Every row gives one point. Each copy is the shape, with its points in the same order, stretched, turned, moved and blurred by noise. Is it also mirrored, or only turned?

Shape, 7 rows:
|  5.1 |  7.1 | -2.9 |
|  7.6 | -2.0 |  1.1 |
|  2.2 | -1.0 |  0.4 |
| -2.4 | -5.8 |  2.9 |
|  7.1 |  1.8 | -2.1 |
| -1.9 | -1.8 |  2.8 |
| -3.1 | -4.6 | -1.2 |
Copy 1 (7 x 3):
| -5.9 |  5.9 | -4.8 |
|  2.1 |  6.6 |  0.7 |
| -0.5 |  2.0 | -0.2 |
|  3.8 | -3.2 |  2.3 |
| -0.9 |  7.4 | -2.1 |
| -0.1 | -2.5 |  2.4 |
|  3.1 | -3.5 | -1.0 |
Copy 1 is: only turned
Copy 2, 7 rows:
|  3.3 |  2.3 |  8.3 |
|  2.6 | -6.4 |  8.5 |
|  0.6 | -4.0 |  2.8 |
| -1.4 | -7.5 | -3.1 |
|  4.7 | -1.7 |  8.1 |
| -1.5 | -2.8 | -1.7 |
|  2.1 | -5.1 | -4.5 |
Copy 2 is: only turned
Copy 3:
|  4.9 | -6.0 |  3.7 |
|  3.9 | -2.0 | -6.8 |
|  1.5 | -0.4 | -3.3 |
| -3.7 |  3.7 | -5.0 |
|  4.8 | -5.8 | -1.9 |
| -2.3 |  3.1 | -1.4 |
| -5.4 |  0.3 | -3.7 |
Copy 3 is: mirrored

Shape:
|  2.3 |  1.6 | -7.3 | -5.0 |  2.9 |  0.1 |
|  1.1 |  0.3 |  0.1 |  1.6 | -4.8 |  5.5 |
| -0.4 | -0.1 | -3.5 |  5.0 |  4.3 | -2.5 |
|  0.7 | -0.4 |  1.5 | -4.4 | -2.8 |  0.3 |
| -6.7 |  4.9 |  1.4 | -4.0 |  5.1 |  5.4 |
|  4.6 | -2.4 | -2.7 |  5.7 |  2.9 | -2.2 |
| -6.6 |  3.0 | -2.8 |  3.4 | -1.1 | -7.2 |
| -2.3 | -4.3 |  0.0 | -3.5 |  1.3 | -7.3 |
| -2.2 |  7.0 | -6.5 | -3.9 | -4.3 | -1.1 |
| -0.9 |  5.4 | -1.0 | -1.7 | -4.2 | -5.3 |
Copy 1 (10 x 6):
| -9.0 |  2.4 | -0.3 | -2.7 |  1.6 |  0.5 |
|  3.4 |  4.2 |  3.5 |  2.0 |  2.3 |  6.1 |
|  0.6 | -3.4 |  3.6 | -1.4 | -0.8 | -3.0 |
| -2.3 |  1.7 | -3.8 | -0.6 |  1.2 |  7.1 |
| -6.8 |  3.0 | -4.6 |  9.6 | -2.9 |  1.0 |
|  4.5 | -3.0 |  3.9 | -4.5 |  3.0 | -3.3 |
| -2.3 | -4.4 |  0.9 | -0.2 | -9.3 |  2.4 |
| -4.6 | -6.9 | -4.9 | -3.0 |  0.9 |  3.8 |
| -8.6 |  5.1 | -0.1 | -1.4 | -7.6 |  5.7 |
| -3.2 |  2.0 | -3.5 | -3.1 | -8.1 |  4.7 |
Copy 1 is: mirrored
Copy 2:
|  4.9 | -4.6 | -5.0 | -3.0 | -3.4 | -0.5 |
|  1.8 |  0.3 |  4.0 |  3.2 | -2.3 | -0.6 |
| -0.4 |  4.2 | -4.3 | -3.7 |  1.0 | -4.5 |
| -0.4 | -6.5 |  1.2 | -0.2 | -0.2 | -1.1 |
| -1.9 | -2.1 |  0.3 | -6.0 |  1.9 |  8.3 |
|  2.9 |  3.2 | -3.0 | -0.3 |  2.2 | -7.9 |
| -8.4 |  2.5 | -2.3 | -7.3 | -3.3 | -4.7 |
| -5.5 | -5.5 | -5.3 | -3.2 |  1.9 | -5.1 |
| -0.1 | -3.3 |  0.2 | -5.2 | -9.4 | -0.7 |
| -3.2 | -3.3 |  2.5 | -6.0 | -4.6 | -4.7 |
Copy 2 is: only turned
Copy 3, 10 rows:
|  -2.8 |  -4.4 |   1.0 |  -5.7 |   0.7 |   2.6 |
|  -2.8 |   2.0 |   7.0 |   2.4 |  -3.2 |   2.8 |
|   4.1 |  -2.8 |   0.4 |   0.7 |  -1.4 |   5.0 |
|  -1.9 |   0.7 |   3.9 |   0.5 |   1.6 |  -1.3 |
|  -5.0 | -10.5 |   6.2 |   3.8 |   1.1 |  -0.8 |
|   3.4 |   2.3 |  -1.8 |   0.7 |  -1.5 |   6.5 |
|   9.0 |  -3.9 |   5.5 |  -1.4 |   0.3 |   1.5 |
|   4.2 |  -0.7 |  -1.3 |  -0.2 |   2.2 |  -3.6 |
|   0.5 |  -4.5 |   8.6 |  -6.8 |   1.8 |   1.5 |
|   3.9 |  -1.3 |   6.5 |  -3.3 |   4.7 |   1.6 |
Copy 3 is: mirrored
